Each row of a before or after table is a point. The points were changed in one or more steps. Then noise was added and the rows were shuffled. The steps act on how far a point lies along the listed directions, d1 being the first. Name the steps. A step turns or swaps two directions, mirrors them in a line or flattens them onto one, adds a multiple of one to another, or multiplies one. Angles are multiples of 10 degrees, from the lower direction toward the higher: turns from -170 to 170, lines from 10 to 170 but not 90. Use the fewest steps. Two steps may share a direction if one is a turn and the other turns, adds or multiplies; they go together, in the order done. Otherwise the lowest direction goes first.

Directions:
(1): [ 0.30 -0.10  0.34]
(2): [ 0.16 -0.35 -0.25]
Before (11 x 3):
[[ 0.05  0.23  0.23]
 [ 0.23  0.12  0.22]
 [-0.08  0.35  0.20]
 [ 0.16 -0.17 -0.11]
 [-0.54  0.63  0.12]
 [-0.18  0.36  0.28]
 [ 0.10 -0.01  0.24]
 [-0.01  0.30  0.71]
 [ 0.00 -0.25 -0.10]
 [ 0.03 -0.41  0.06]
 [ 0.00  0.09 -0.05]]
After (11 x 3):
[[-0.63  0.36 -0.29]
 [-0.23 -0.26 -0.76]
 [-0.31  0.05 -0.37]
 [ 0.04  0.01 -0.07]
 [-0.18  0.16 -0.20]
 [-0.16  0.09 -0.37]
 [ 0.14  0.05  0.21]
 [-0.06 -0.06  0.46]
 [-0.16  0.19  0.05]
 [ 0.08 -0.14  0.25]
 [-0.13  0.29 -0.06]]
Steps: turn d1 and d2 by -100 degrees

Directions:
(1): [ 0.19  0.43  0.02 -0.14 -0.22 -0.39 -0.14  0.31]
(2): [-0.07  0.42 -0.27  0.18  0.47  0.11 -0.22 -0.07]
(3): [-0.06  0.18 -0.30  0.07 -0.08  0.14  0.59  0.23]
(4): [-0.44 -0.18 -0.10 -0.11  0.25 -0.49  0.09  0.08]
Before (12 x 8):
[[-0.07  0.22 -0.01  0.00  0.09  0.12 -0.17  0.08]
 [-0.18 -0.14  0.00 -0.27 -0.36 -0.35  0.30  0.21]
 [ 0.24  0.17  0.19  0.04 -0.04 -0.24 -0.36  0.14]
 [-0.05 -0.04  0.15 -0.13 -0.27 -0.52 -0.09  0.17]
 [ 0.18  0.16 -0.05  0.14 -0.07  0.40 -0.12 -0.10]
 [-0.07 -0.21 -0.15  0.02  0.05 -0.29  0.17  0.26]
 [ 0.06  0.33 -0.27  0.10  0.00  0.20  0.29  0.07]
 [-0.05 -0.09 -0.10  0.00  0.04 -0.10  0.32  0.12]
 [ 0.32  0.47  0.04 -0.09 -0.18 -0.33 -0.41  0.24]
 [-0.09 -0.32 -0.15  0.05 -0.15 -0.34  0.36  0.28]
 [-0.29  0.05 -0.17 -0.01  0.04 -0.28  0.30  0.27]
 [-0.35 -0.16  0.11 -0.24 -0.23 -0.40  0.25  0.11]]
After (12 x 8):
[[ 0.12 -0.09  0.24 -0.15 -0.47 -0.38 -0.07  0.16]
 [-0.35 -0.36  0.06 -0.39 -0.42 -0.62  0.44  0.25]
 [-0.38  0.26 -0.41  0.01  0.32 -0.24  0.34  0.12]
 [-0.43 -0.33  0.17 -0.34 -0.36 -0.53  0.37  0.17]
 [-0.63 -0.07 -0.22 -0.08  0.22 -0.64  0.37  0.32]
 [ 0.52  0.60  0.05 -0.03 -0.23 -0.12 -0.49  0.20]
 [-0.21 -0.34 -0.15 -0.05  0.08 -0.48  0.25  0.30]
 [ 0.15  0.23 -0.10  0.16  0.00  0.42 -0.14 -0.10]
 [-0.32 -0.24 -0.14 -0.07  0.15 -0.40  0.40  0.19]
 [-0.07  0.32 -0.07  0.07  0.17  0.17 -0.21  0.06]
 [ 0.53  0.31  0.25  0.12 -0.20  0.10 -0.43  0.08]
 [-0.34 -0.55 -0.14 -0.11 -0.13 -0.68  0.47  0.33]]
Steps: multiply d2 by 1.6; add 1.5 times d3 to d4

Directions:
(1): [-0.27  0.20  0.18  0.42 -0.15 -0.15  0.38  0.10 -0.33 -0.38 -0.10]
(2): [ 0.22  0.40 -0.20 -0.09  0.42 -0.37  0.02  0.34  0.11 -0.19  0.22]
(3): [ 0.28 -0.27  0.01  0.13 -0.06 -0.17  0.56  0.18  0.02  0.45  0.16]
Before (8 x 11):
[[ 0.04  0.02 -0.05  0.12  0.06 -0.17  0.16  0.27 -0.03  0.05  0.14]
 [-0.20 -0.78  0.30  0.22 -0.75  0.68  0.35 -0.62 -0.10  0.43 -0.33]
 [ 0.00 -0.18 -0.09 -0.38  0.20  0.15 -0.57 -0.26  0.09 -0.08 -0.04]
 [-0.39 -0.23  0.14  0.53 -0.54  0.29  0.03 -0.41 -0.20  0.00 -0.24]
 [ 0.18  0.13 -0.02  0.05 -0.09 -0.06  0.29  0.24  0.03  0.02  0.18]
 [-0.09  0.27  0.03 -0.05  0.01  0.23 -0.30 -0.05 -0.07 -0.09 -0.05]
 [-0.01  0.21  0.11  0.33  0.13 -0.02  0.21  0.23  0.00 -0.13 -0.14]
 [ 0.18 -0.46  0.18 -0.01 -0.24  0.34 -0.16 -0.41  0.04  0.41 -0.07]]
After (8 x 11):
[[ 0.07 -0.20 -0.04 -0.02 -0.06  0.05 -0.03  0.08  0.09  0.25  0.08]
 [-0.15  0.30  0.08 -0.02  0.00  0.24 -0.25 -0.06 -0.12 -0.17 -0.02]
 [ 0.09  0.35  0.18  0.44  0.07 -0.26  0.42  0.19 -0.26 -0.34  0.05]
 [ 0.22 -0.02 -0.02 -0.05  0.17  0.15 -0.11  0.07  0.32  0.27 -0.08]
 [-0.36  0.00  0.18  0.14 -0.06  0.02 -0.10 -0.16 -0.36 -0.58 -0.20]
 [ 0.27  0.72 -0.25  0.20  0.53 -0.71  0.80  0.61 -0.03 -0.49  0.31]
 [ 0.22  0.53 -0.37  0.10  0.43 -0.39 -0.09  0.29  0.13 -0.23  0.27]
 [ 0.26 -0.15 -0.08 -0.11 -0.22  0.17  0.15  0.11  0.08  0.26  0.09]]
Steps: turn d1 and d2 by 150 degrees

Directions:
(1): [ 0.13  0.02  0.24  0.34  0.26  0.40  0.10 -0.29  0.02  0.02 -0.15 -0.17
 -0.19  0.01 -0.68  0.32 -0.31 -0.14]
(2): [ 0.08 -0.04 -0.75  0.37 -0.21 -0.14  0.16  0.22  0.19  0.20 -0.06  0.04
 -0.03 -0.21 -0.05  0.00 -0.54  0.07]
(3): [-0.15  0.25  0.15  0.03  0.14  0.52 -0.17  0.42  0.22 -0.07 -0.10 -0.08
  0.53  0.19  0.10 -0.09 -0.29  0.41]
Before (10 x 18):
[[-0.04 -0.08  0.28 -0.21  0.16 -0.03 -0.13 -0.03 -0.06 -0.10  0.23  0.06
  -0.07  0.12  0.11 -0.18  0.34  0.03]
 [ 0.12 -0.23 -0.35  0.19 -0.05 -0.21  0.05 -0.14  0.01  0.12 -0.10 -0.03
  -0.61 -0.18 -0.23  0.21 -0.15 -0.32]
 [ 0.11 -0.12  0.33  0.04  0.04 -0.22  0.09 -0.46 -0.08  0.02  0.01 -0.06
  -0.33 -0.01 -0.42  0.15  0.31 -0.26]
 [-0.07 -0.16  0.42 -0.14  0.19  0.14 -0.07 -0.24 -0.09 -0.01  0.09 -0.10
  -0.14  0.06 -0.15  0.10  0.10 -0.17]
 [-0.10 -0.20 -0.20 -0.02 -0.09 -0.31  0.06 -0.09 -0.09 -0.01  0.00  0.08
  -0.24 -0.21  0.13  0.07  0.07 -0.27]
 [-0.05 -0.04  0.04  0.00  0.09  0.01  0.04  0.01  0.07 -0.03 -0.18 -0.14
  -0.01  0.12 -0.10  0.11 -0.18  0.04]
 [ 0.05  0.24 -0.14  0.22  0.17  0.19 -0.04 -0.01  0.10  0.07 -0.22 -0.11
   0.10 -0.05 -0.44  0.19 -0.49  0.21]
 [ 0.05 -0.24 -0.66 -0.02 -0.51 -0.98  0.14 -0.01 -0.06  0.16  0.11  0.26
  -0.41 -0.17  0.38 -0.10  0.12 -0.30]
 [-0.27  0.11 -0.29 -0.19 -0.05 -0.08 -0.14  0.61  0.00 -0.08 -0.13  0.05
   0.51  0.04  0.71 -0.33 -0.05  0.29]
 [-0.13  0.06 -0.38  0.15 -0.15 -0.14 -0.03  0.36  0.08  0.03 -0.05  0.10
   0.03  0.00  0.31 -0.12 -0.10  0.23]]
After (10 x 18):
[[ 0.02 -0.21  0.35  0.00  0.20  0.13  0.03 -0.39 -0.10  0.05  0.07 -0.13
  -0.32  0.00 -0.38  0.21 -0.02 -0.28]
 [-0.03 -0.14  0.14 -0.24  0.09 -0.25 -0.10 -0.04 -0.11 -0.09  0.29  0.11
  -0.14  0.08  0.22 -0.25  0.41 -0.02]
 [ 0.21 -0.15  0.15  0.29  0.06 -0.17  0.21 -0.56 -0.05  0.11 -0.07 -0.10
  -0.48 -0.09 -0.73  0.31  0.04 -0.35]
 [-0.03 -0.02  0.16  0.03  0.14  0.11  0.05 -0.05  0.07 -0.03 -0.21 -0.18
  -0.04  0.13 -0.22  0.14 -0.20  0.01]
 [-0.41  0.13 -0.26 -0.63 -0.20 -0.37 -0.29  0.79 -0.06 -0.15  0.02  0.18
   0.70  0.09  1.32 -0.62  0.39  0.39]
 [-0.21  0.10 -0.36 -0.05 -0.21 -0.19 -0.14  0.53  0.10 -0.03  0.01  0.14
   0.23  0.07  0.60 -0.27  0.05  0.36]
 [ 0.14 -0.18 -0.39  0.37  0.01  0.03  0.07 -0.05  0.12  0.15 -0.18 -0.08
  -0.52 -0.17 -0.39  0.29 -0.47 -0.22]
 [ 0.07  0.29  0.16  0.34  0.38  0.49 -0.03 -0.16  0.10  0.03 -0.30 -0.22
   0.07  0.04 -0.78  0.36 -0.58  0.19]
 [-0.11 -0.14 -1.06 -0.08 -0.71 -1.08  0.05  0.47  0.10  0.21  0.14  0.35
  -0.08 -0.19  0.90 -0.40 -0.03 -0.02]
 [-0.13 -0.16 -0.38  0.02 -0.16 -0.32  0.07  0.07 -0.01  0.04  0.00  0.10
  -0.10 -0.25  0.23  0.02 -0.03 -0.20]]
Steps: multiply d1 by 2; turn d2 and d3 by 30 degrees

Directions:
(1): [ 0.04 -0.22  0.09 -0.13 -0.07  0.58  0.01 -0.58  0.64  0.47 -0.17 -0.12
 -0.08 -0.24 -0.11 -0.15 -0.03 -0.08  0.17 -0.38 -0.06  0.13 -0.28  0.15
 -0.45 -0.01  0.03  0.07  0.00  0.27  0.37 -0.02]
(2): [-0.20  0.11  0.10  0.17  0.35 -0.02 -0.03 -0.17  0.25  0.23 -0.41  0.29
  0.30  0.22  0.03 -0.03  0.07  0.37 -0.03 -0.34 -0.36 -0.14 -0.07 -0.05
  0.33 -0.19 -0.47  0.03 -0.38 -0.60 -0.08  0.46]
(3): [ 0.23 -0.19 -0.41  0.35 -0.07 -0.23 -0.30  0.24  0.24 -0.09  0.15  0.29
  0.28 -0.20  0.39  0.25 -0.43 -0.30  0.18 -0.72  0.01 -0.12 -0.05  0.11
  0.35 -0.09  0.09  0.02  0.28  0.03  0.27 -0.14]
(4): [-0.31 -0.80 -0.13 -0.16  0.16 -0.33 -0.37  0.07  0.23  0.07 -0.04 -0.09
 -0.22  0.13 -0.09 -0.14 -0.25  0.35 -0.40  0.18 -0.34 -0.23  0.01  0.22
  0.10  0.28  0.30 -0.35  0.08  0.26 -0.01  0.26]
(5): [ 0.15 -0.08  0.11 -0.38  0.08  0.26 -0.38 -0.11 -0.23 -0.18 -0.03  0.33
  0.11  0.37  0.16  0.40  0.00  0.15  0.40 -0.01  0.12 -0.18  0.09 -0.47
 -0.20 -0.40  0.21 -0.04  0.08  0.46  0.00  0.62]
Before (10 x 32):
[[-0.37 -0.03  0.04  0.07  0.24 -0.31  0.15  0.02  0.21  0.18 -0.32  0.26
   0.04  0.24  0.01 -0.23  0.03  0.32 -0.08  0.03 -0.30  0.06 -0.05  0.23
   0.35  0.07 -0.39 -0.11 -0.41 -0.61 -0.15  0.16]
 [-0.19 -0.22  0.13 -0.22  0.25  0.33  0.08 -0.27  0.19  0.09 -0.23 -0.08
  -0.18  0.14 -0.21 -0.21  0.05  0.08 -0.01 -0.01 -0.05  0.05 -0.13  0.02
  -0.03  0.00  0.06  0.06 -0.05  0.05 -0.06  0.01]
 [ 0.39  0.64 -0.16 -0.11 -0.25 -0.05  0.02  0.41 -0.76 -0.65  0.33  0.20
   0.32  0.10  0.38  0.59  0.16 -0.58  0.59  0.08  0.47  0.07  0.32 -0.52
   0.05 -0.19  0.03  0.32  0.11  0.06 -0.04 -0.01]
 [ 0.24  0.24 -0.02  0.02 -0.22 -0.12  0.14  0.23 -0.30 -0.41  0.42  0.16
   0.04 -0.12  0.12  0.12  0.00 -0.31  0.11  0.17  0.47  0.10  0.07 -0.10
  -0.08  0.06 -0.02  0.24  0.19  0.09 -0.02 -0.41]
 [ 0.37  0.28  0.12 -0.16 -0.14  0.34  0.31 -0.41  0.05  0.02  0.12 -0.08
  -0.07 -0.37 -0.05 -0.22  0.05 -0.25  0.10  0.01  0.29  0.13 -0.23 -0.07
  -0.66 -0.09  0.09  0.03  0.06  0.26  0.06 -0.31]
 [ 0.19  0.25 -0.12  0.04 -0.40  0.14  0.28  0.16 -0.10 -0.11  0.34 -0.42
  -0.16 -0.38 -0.05 -0.08  0.12 -0.54 -0.08  0.22  0.27  0.33 -0.08  0.36
  -0.21  0.31  0.05  0.29  0.09 -0.03  0.09 -0.89]
 [ 0.29  0.11 -0.09 -0.03 -0.22  0.28  0.19 -0.15  0.05  0.00  0.08 -0.17
  -0.16  0.00  0.07 -0.10  0.06 -0.09  0.08 -0.24  0.07  0.18 -0.14  0.13
  -0.32  0.12  0.03  0.12  0.09  0.15  0.13 -0.28]
 [ 0.15 -0.06 -0.29  0.28 -0.01 -0.05 -0.38  0.00  0.30  0.00 -0.23  0.49
   0.34  0.01  0.26  0.42 -0.31 -0.21  0.43 -1.03 -0.22 -0.17  0.01 -0.14
   0.14 -0.41 -0.18  0.05  0.16  0.03  0.18  0.30]
 [ 0.24  0.13 -0.52  0.50  0.02 -0.37 -0.24  0.19 -0.18 -0.45  0.24  0.39
   0.70  0.13  0.51  0.46 -0.30 -0.08  0.37 -0.87  0.05 -0.16  0.01 -0.14
   0.76 -0.50 -0.22  0.04  0.20 -0.48  0.08 -0.05]
 [ 0.12 -0.30 -0.29  0.08 -0.21 -0.02 -0.14  0.07  0.19 -0.25  0.20  0.06
  -0.04 -0.19  0.13 -0.01 -0.19 -0.45  0.17 -0.27  0.13 -0.03  0.08  0.10
  -0.13  0.03  0.27 -0.02  0.50  0.37  0.33 -0.39]]
After (10 x 32):
[[ 0.17  0.13 -0.02  0.03 -0.07  0.30  0.20 -0.27  0.22  0.16 -0.12 -0.12
  -0.07  0.06  0.03 -0.18  0.10  0.09  0.01 -0.35 -0.11  0.15 -0.19  0.15
  -0.24  0.08 -0.17  0.11 -0.09 -0.09  0.10 -0.10]
 [-0.30 -0.02 -0.16  0.15  0.06 -0.72  0.17  0.48 -0.17 -0.17  0.02  0.15
  -0.05  0.16  0.08 -0.17 -0.07  0.13 -0.23  0.33 -0.13  0.06  0.11  0.30
   0.54  0.24 -0.17 -0.18 -0.18 -0.52 -0.28 -0.19]
 [ 0.01  0.13 -0.03  0.13 -0.30  0.37  0.39 -0.24  0.47  0.35  0.05 -0.54
  -0.16 -0.52 -0.22 -0.38  0.15 -0.41 -0.22 -0.07  0.00  0.40 -0.30  0.60
  -0.28  0.41 -0.18  0.29 -0.12 -0.28  0.25 -0.91]
 [ 0.06  0.02 -0.01  0.04 -0.11  0.38  0.09 -0.33  0.37  0.03 -0.09  0.07
   0.04 -0.17 -0.01 -0.11  0.08 -0.34  0.29 -0.36  0.05  0.10 -0.04  0.02
  -0.31 -0.12 -0.07  0.13  0.21  0.10  0.35 -0.23]
 [-0.23 -0.30  0.01 -0.11  0.38  0.09 -0.06 -0.09  0.17  0.01 -0.23  0.08
  -0.06  0.21 -0.10 -0.15 -0.06  0.16 -0.08 -0.13 -0.16 -0.08 -0.09  0.02
   0.26 -0.04  0.02  0.00 -0.07 -0.10 -0.10  0.13]
 [ 0.20  0.56  0.03  0.09 -0.03  0.06 -0.09  0.09 -0.35 -0.27 -0.21  0.48
   0.33  0.27  0.15  0.51  0.10 -0.14  0.54 -0.46  0.03 -0.07  0.19 -0.51
   0.00 -0.58 -0.33  0.17 -0.01 -0.11 -0.17  0.38]
 [ 0.21  0.14  0.11 -0.13 -0.26  0.25  0.22 -0.16  0.03 -0.11  0.30  0.01
  -0.08 -0.23 -0.03 -0.04  0.06 -0.31  0.17  0.10  0.43  0.20 -0.09 -0.02
  -0.44  0.08  0.00  0.27  0.14  0.26  0.15 -0.41]
 [ 0.40  0.73 -0.15  0.16 -0.24  0.01  0.22  0.11 -0.78 -0.64  0.43  0.05
   0.43  0.15  0.25  0.42  0.18 -0.27  0.50 -0.10  0.49  0.14  0.14 -0.41
   0.20 -0.49 -0.16  0.21  0.17 -0.24 -0.13 -0.30]
 [ 0.44  0.48  0.06 -0.54 -0.37  0.53  0.02 -0.08 -0.55 -0.42  0.29  0.00
   0.06  0.06  0.18  0.52  0.28 -0.58  0.75  0.22  0.59  0.19  0.21 -0.58
  -0.58 -0.21  0.27  0.32  0.16  0.61  0.14  0.08]
 [ 0.17  0.16  0.16 -0.10  0.12  0.33  0.19 -0.59  0.37  0.24 -0.16  0.08
   0.06 -0.24 -0.06 -0.28  0.03  0.05  0.03 -0.23 -0.02  0.00 -0.31 -0.01
  -0.51 -0.15 -0.13 -0.02 -0.16 -0.04  0.06  0.03]]
Steps: turn d1 and d2 by 60 degrees; turn d3 and d4 by -40 degrees; multiply d3 by 0.4; multiply d5 by 1.6
